Each row is a point. Two turns around zero, p and q, are shown by what they do to some points. Write where each new point lands after one turn and then the other. Backwards means that the second turn is done in reverse. Each puzzle has new turns, and all numbers are rounded.

Turn p:
[-0.2  5.2 -5.4] => [-5.3  1.9 -4.9]
[2.4 0.8 3.9] => [2.9 3.2 1.6]
[ 1.8 -2.3  2.2] => [ 3.5 -0.3  1.0]
[-4.5 -0.9  2.6] => [-1.6 -1.4  4.8]
[ 1.3 -1.6 -2.6] => [ 0.7 -1.9 -2.6]
[-0.8 -1.0 -0.7] => [-0.3 -1.4  0.0]
Turn q:
[-4.2  2.0 -3.5] => [-3.3  0.9 -4.7]
[ 1.6 -0.2 -2.3] => [ 0.9  2.6 -0.4]
[ 2.0 -1.4 -0.8] => [2.1 1.4 0.6]
[-0.4  2.4  6.8] => [-2.7 -4.8  4.7]
[ 0.9 -2.8 -0.2] => [ 2.9 -0.1 -0.2]
Where do these land?
q, then p: [-4.2 -0.4 -2.1] => [-2.2 -3.0 -2.8]
p, then q: [ 0.3 -4.3  2.9] => [ 3.4 -0.5  3.9]
p, then q: [0.2 1.1 2.0] => [-1.6 -0.3  1.6]
q, then p: [ 3.7  3.6 -2.9] => [-3.5  4.5  1.8]

Turn p:
[-1.3 -1.7  4.7  6.8] => [-5.4 -0.2 -0.2  6.6]
[-0.8 -2.0 -0.2  1.0] => [-0.8 -1.6 -1.3  0.8]
[ 1.9 -3.3 -3.4  1.2] => [ 0.5 -0.6 -5.2 -0.4]
[-2.8  3.8  3.0  0.2] => [-2.3  0.6  5.1  0.2]
[-2.1  2.3  0.1 -2.9] => [ 0.7 -0.7  3.3 -2.4]
[ 1.9 -0.2 -0.1 -3.6] => [ 4.0  0.2  0.4 -0.8]
[ 3.1  1.1 -4.0 -2.6] => [ 3.2  2.2 -2.1 -3.8]
Turn q:
[-1.0 -0.6 -9.1  2.2] => [-2.8  4.3 -7.1  3.5]
[ 1.0 -2.1  2.6 -1.6] => [ 0.1 -3.3  0.9 -1.7]
[ 1.2  1.8  2.1 -1.8] => [ 0.7  0.2  2.1 -2.7]
[1.2 1.1 2.3 3.0] => [3.9 0.0 1.1 0.8]
[-2.4 -0.3  2.1 -1.8] => [-1.8 -1.3  2.9  0.1]
Where do these land?
q, then p: [ 0.5  0.2  2.6 -3.8] => [ 2.7 -2.8  2.4  1.1]
q, then p: [-4.4 -3.1  2.2 -1.6] => [-2.6 -4.1  0.2  3.5]
p, then q: [ 5.7  2.7 -0.1  2.4] => [ 1.8  6.4  0.9 -0.7]
q, then p: [-3.5 -0.1 -0.8  3.5] => [-4.2  2.0 -1.0  1.7]
p, then q: [ 1.2  3.2 -5.0 -0.5] => [-3.5  2.7  1.1 -4.0]
q, then p: [ 0.5 -3.0  1.1  0.1] => [ 0.5 -2.0 -2.4  0.9]

Turn p:
[-2.5  1.2  3.2 -0.4  1.8 -3.0 -4.4  2.4] => [-3.1 -1.9  2.0 -0.2  3.0 -1.3 -4.9  2.0]
[ 3.1  3.9 -2.0 -4.8 -0.1  0.5  2.0  4.6] => [ 4.0 -1.9 -4.7 -3.5 -0.7 -1.2 -0.4  4.6]
[-4.4 -2.5  0.8  1.0 -0.3 -0.1 -1.0  0.0] => [-4.1 -2.0  1.3  1.6  0.8 -0.1  0.8 -1.5]
[-3.9 -0.1 -0.5 -1.9 -1.0  1.2  1.7  2.3] => [-2.4 -3.6 -1.3 -0.4 -1.0 -0.7  2.3  1.5]
[-1.2 -2.2 -2.6 -4.2 -1.4  1.4  5.3 -0.7] => [ 0.6 -2.8 -2.5 -3.2 -3.0 -0.1  4.9 -2.2]
[ 5.7  1.4  2.5  7.2 -1.2  2.3  0.9 -1.5] => [5.0 5.6 3.9 4.5 0.8 2.0 1.6 1.8]
[ 0.2 -0.8 -2.3  2.8  0.9 -0.6  2.6  0.7] => [ 0.5  1.9 -0.8  1.1  0.7 -2.7  2.9 -0.7]
[ 4.3  1.1  3.0 -2.8 -1.4 -4.0  2.1  0.4] => [ 5.8 -1.9  2.5 -3.2  0.0 -1.5 -1.9  0.1]
[-4.2  1.9 -0.8 -2.4  2.9  1.2 -4.4 -7.9] => [-6.7  3.2  0.4 -2.4 -4.9  3.1 -4.2 -2.6]
[ 0.8 -2.3 -0.5  0.0  2.1  2.7  0.0 -0.3] => [-0.7  1.6 -1.2 -0.9  1.7  2.4  1.9 -0.8]
[ 2.2 -1.6 -0.8  5.4 -2.1 -1.6 -4.8  0.0] => [ 1.3  1.9  0.5  6.4  2.6  0.2 -3.0 -2.2]
Turn q:
[-2.3 -2.6 -0.4 -0.1  3.5 -0.7 -0.8  0.6] => [-0.9 -2.4 -1.1  0.2  3.3 -2.0  1.2 -1.4]
[-4.3  2.9  3.2  0.2 -3.1  1.0  0.8  6.5] => [-5.2  4.1  1.0  0.7  3.5  1.8 -5.1  2.0]
[-5.4 -5.4  2.7  5.1 -2.9  0.4  1.5  0.4] => [-5.7 -1.6 -2.5  1.3 -0.8 -1.1 -5.0 -5.7]
[-1.3  3.7 -1.3 -0.5 -0.4  0.2  3.2 -3.2] => [ 0.9  3.9  0.2  1.0 -0.9  2.7  2.8 -2.2]
[ 4.4  3.7 -2.4  1.5  0.4 -1.6 -3.6 -0.1] => [ 6.3  1.0  0.1  1.3 -0.8 -1.3 -0.8  3.4]
[ 4.0  5.7  2.7 -0.4  2.4 -1.9 -0.8  1.9] => [ 2.9  2.7  5.6  1.8  1.0 -1.7  0.3  3.9]
[ 4.1 -1.0 -1.6  0.3  2.7  2.3 -1.3 -0.3] => [ 2.5 -4.1  0.3  1.5 -0.9  0.3  1.7  2.4]
[ 1.5 -3.2 -1.5 -2.1 -2.2 -1.1  1.4  1.2] => [-2.2 -0.5 -2.2 -2.6 -2.4 -1.2  1.0  2.0]
[-0.8 -3.8 -1.3 -3.9 -0.4  1.3 -0.4 -6.8] => [ 1.3 -3.1 -1.3 -5.1 -1.9  2.2  3.7 -4.3]
Where do these land?
p, then q: [-4.6  0.6 -3.5  1.2 -2.8 -5.0 -3.9  4.5] => [ 1.9 -1.3 -5.6  0.5  1.6 -6.7 -2.8 -3.4]
q, then p: [-1.5 -0.2 -1.3 -2.7 -2.5 -0.4  3.1 -0.5] => [-1.2 -1.3 -1.6 -1.0 -4.0 -0.4  1.3  1.6]
q, then p: [ 4.7  0.9 -0.5  0.0 -2.7 -3.6 -0.4  2.8] => [ 2.7 -3.8 -1.0  1.7  1.0 -2.9 -3.1  2.6]
q, then p: [-3.1  2.1  0.7 -1.1 -2.6  4.4  0.4  1.6] => [-3.9  1.0 -1.7  0.3 -0.3  3.9  0.6  3.1]
q, then p backwards: [ 2.7 -4.2 -0.3 -4.9  1.3 -0.4 -2.4 -3.0] => [-0.5 -0.9  1.7 -5.4 -0.4 -0.8  5.5  1.4]
q, then p: [ 0.9  2.8 -4.3  3.7  1.2  3.0  0.3 -3.7] => [ 4.0  4.6 -0.9  3.7 -0.7  2.0  3.0 -0.3]
q, then p backwards: [-3.7 -3.4 -4.4  3.1  1.9  3.2  2.7 -0.8] => [-2.2 -4.7 -5.0 -0.3 -2.8  2.8 -2.2  1.6]
q, then p: [-0.4 -3.7  3.9  1.9  1.0 -0.6 -1.4 -2.6] => [-0.6 -0.8  3.2 -0.5  0.0  1.4 -1.8 -5.1]
q, then p: [ 2.5  3.1  4.9  1.6  4.0 -0.6  0.6  2.7] => [-0.3  0.2  6.2  0.9  4.2 -1.4 -0.8  2.6]
q, then p backwards: [ 2.4  2.0  4.7 -2.8  1.1  0.0  0.9 -1.0] => [-0.7  0.4  5.3  1.4  0.6 -0.5  2.6 -2.3]

Turn p:
[ 2.6 -1.4  9.1  0.3  5.4 -2.0 -1.7  1.3 -0.9] => [ 0.9 -0.4  2.2  1.4 -1.8 -2.7 -4.9  7.0 -6.2]
[-0.1 -1.7 -1.9 -2.0 -1.9 -2.8  0.9 -2.1 -0.8] => [ 0.2 -0.9 -1.4  0.9  2.8  3.1  0.1 -2.3 -1.1]
[-0.9 -1.3 -0.1  2.8 -0.7 -2.6 -2.2  1.3 -0.6] => [-1.6 -0.6  0.7 -0.4 -2.4  0.3 -2.1 -2.7 -2.0]
[-0.2 11.8  1.4 -0.3 -1.7 -2.8  1.3  1.2 -2.5] => [-6.9  0.3 -0.9 -9.2  3.2 -0.3  1.3  4.0  0.2]
[ 3.2 -0.8 -1.6 -1.2 -1.6  2.3 -0.2  0.4 -1.0] => [ 1.2 -3.4 -1.3  0.8  0.8 -1.6  1.8 -0.6  1.3]
[ 0.9 -2.9 -1.2 -0.6 -0.6  0.5 -1.5 -2.3  9.7] => [ 3.5  2.2  7.7  3.4  2.8 -0.8  1.7 -3.7  0.8]
[-1.7 -2.8  2.1  0.7 -2.0  8.0  1.7 -3.8 -1.7] => [ 0.0  0.0 -1.4  6.2 -3.6  1.3  5.5  3.2  3.0]
[-0.3 -2.2 -2.4  2.5  4.8  3.3  0.2 -1.8 -1.8] => [ 5.2  0.8 -1.6 -0.2 -4.9  1.2  0.9  0.6  1.1]
[-1.4  3.2 -2.2 -2.6 -0.5 -0.9 -2.1  1.8 -0.5] => [-1.7 -1.0  0.0 -3.0  1.8  0.6 -2.3 -0.6  3.3]
[-0.4  0.3 -0.9  2.5 -1.7 -1.4  1.3  2.1  1.3] => [-1.8  1.6 -0.2 -0.9 -0.3 -1.8  0.5 -3.0 -1.0]
[-1.7 -2.3 -2.2 -2.3  0.3 -1.6  2.5  2.0 -1.2] => [ 0.8  1.5 -3.9  1.0  1.8  0.5 -2.4 -2.0  0.6]
Turn q:
[ 1.9 -0.4  2.1  5.8 -3.4  4.4 -3.5  2.9  4.0] => [ 2.0  2.8  0.8 -1.7 -2.9  6.3 -3.2 -4.4  4.1]
[-3.3  3.0  0.0 -4.8  0.4  1.4  3.9 -2.6  0.8] => [-3.1  0.0  0.0 -1.9  3.6 -3.7  1.4  4.3  2.8]
[ 2.3 -0.4  1.7  1.3 -1.2 -2.9  0.6  2.5  3.2] => [-0.7  1.3  1.5  2.3 -4.3  2.3 -1.2  1.4  0.2]
[-0.1  1.2 -4.8 -0.2 -0.8 -4.4  1.6  0.4 -3.3] => [ 3.6  1.4  1.3  2.0  0.8 -2.7  2.4  2.6 -4.1]
[-2.5 -2.3 -2.4 -4.4  1.4  0.9 -2.2 -2.4  0.7] => [ 0.5 -3.9 -3.1 -3.4  1.6 -1.7 -1.2  2.3 -0.8]
[ 2.3 -0.8  3.7  1.0 -3.5  0.8 -2.7  1.8 -1.5] => [ 0.5 -2.1  3.7 -0.1 -1.7  3.7  0.5 -3.2  0.9]
[ 0.2 -3.6  3.2  3.6 -1.7  2.3  0.9 -1.6  1.7] => [-2.4  1.5 -0.3 -3.2 -3.8  1.0  0.0 -3.9  1.2]
[-5.2  0.3 -1.0 -4.0  5.0 -0.3  2.3  0.6 -2.1] => [-1.7 -1.9 -5.0  1.3  3.8 -2.5  3.8  3.2 -0.1]
[-0.2  0.7 -3.9  0.0  1.0 -1.2 -0.3  0.0 -3.8] => [ 3.3  0.0 -0.4  1.3  2.4 -2.1  1.4 -0.1 -2.8]
[ 4.9 -2.2  3.5  1.0  0.4  6.2  0.1  0.5  3.5] => [-1.7 -0.9 -0.1 -0.2 -3.3  0.1 -4.2 -4.9  6.1]
[-0.3  4.6 -2.1  0.8  2.5 -7.0 -0.8 -2.2 -3.3] => [-0.3  1.9  1.7  3.7  4.2 -0.7  0.2  2.4 -7.4]
Where do these land?
p, then q backwards: [-0.9  0.5 -5.5  1.8 -5.5  4.2  0.1 -1.7  0.0] => [-1.6 -2.5  4.8  0.8 -0.5  4.5  2.5  3.7 -3.4]
q, then p backwards: [ 5.4  1.3  2.1  3.6  2.0 -2.3 -0.8 -2.0  1.7] => [-3.8 -3.9  2.5  1.4 -0.8 -3.7 -2.1  2.2  1.8]
p, then q backwards: [-1.4 -2.9  2.5  2.2  0.5  4.2 -0.9 -0.4  4.3] => [ 4.3  1.4 -0.1  0.9 -2.0 -2.1  4.5  2.9 -0.7]
q, then p backwards: [ 3.2  4.0  2.0 -4.8  1.1 -1.8  0.2  6.5 -0.5] => [-0.3 -3.8  3.5 -4.9 -2.1  5.1 -3.3 -2.9  0.7]
p, then q: [-1.0  3.3  0.2 -0.7 -4.3 -2.1 -2.0  0.3 -3.0] => [-0.3 -2.0 -4.7 -3.7  0.8  0.0  2.3  1.4  0.6]
q, then p: [-0.9 -0.4 -0.9  0.6  2.0 -0.4 -1.6  1.0  0.0] => [ 1.6 -1.1 -1.0 -0.9 -1.3  0.0  0.7 -1.0  1.0]
p, then q: [-1.8 -8.5 -2.1  2.6 -0.7 -1.8 -0.9 -0.6  5.6] => [-3.6  3.8  5.0 -2.5  2.0 -0.1 -2.7 -6.5 -3.2]
p, then q: [-2.6  3.1  2.1 -3.8  2.5 -2.4 -0.4 -1.9 -1.4] => [ 1.8 -2.8 -2.8  1.8  2.7  2.7 -0.6 -0.3  4.0]
q, then p: [ 0.4 -7.2 -2.5 -6.4  0.7 -0.3  3.6 -2.2 -2.4] => [-0.5 -0.6 -3.9  2.9  4.3  1.6 -3.4 -6.5 -4.9]
q, then p: [-0.6  3.2 -0.1  2.2  1.4  5.8 -1.0  0.2 -2.6] => [ 5.2  2.1  3.3 -2.2  0.5  1.8  1.6  2.2 -0.4]
q, then p: [ 2.8  0.7  2.8  0.7  1.1 -2.4  2.3  1.7 -2.7] => [-2.6  2.5 -0.4  0.4 -3.2  0.9  2.4  0.0 -3.0]
q, then p: [-2.5  2.9 -0.6  2.0 -0.8 -0.7  1.5 -0.8  1.0] => [-0.9  1.5 -0.5 -3.2  0.7 -1.2 -0.5  2.4  1.7]
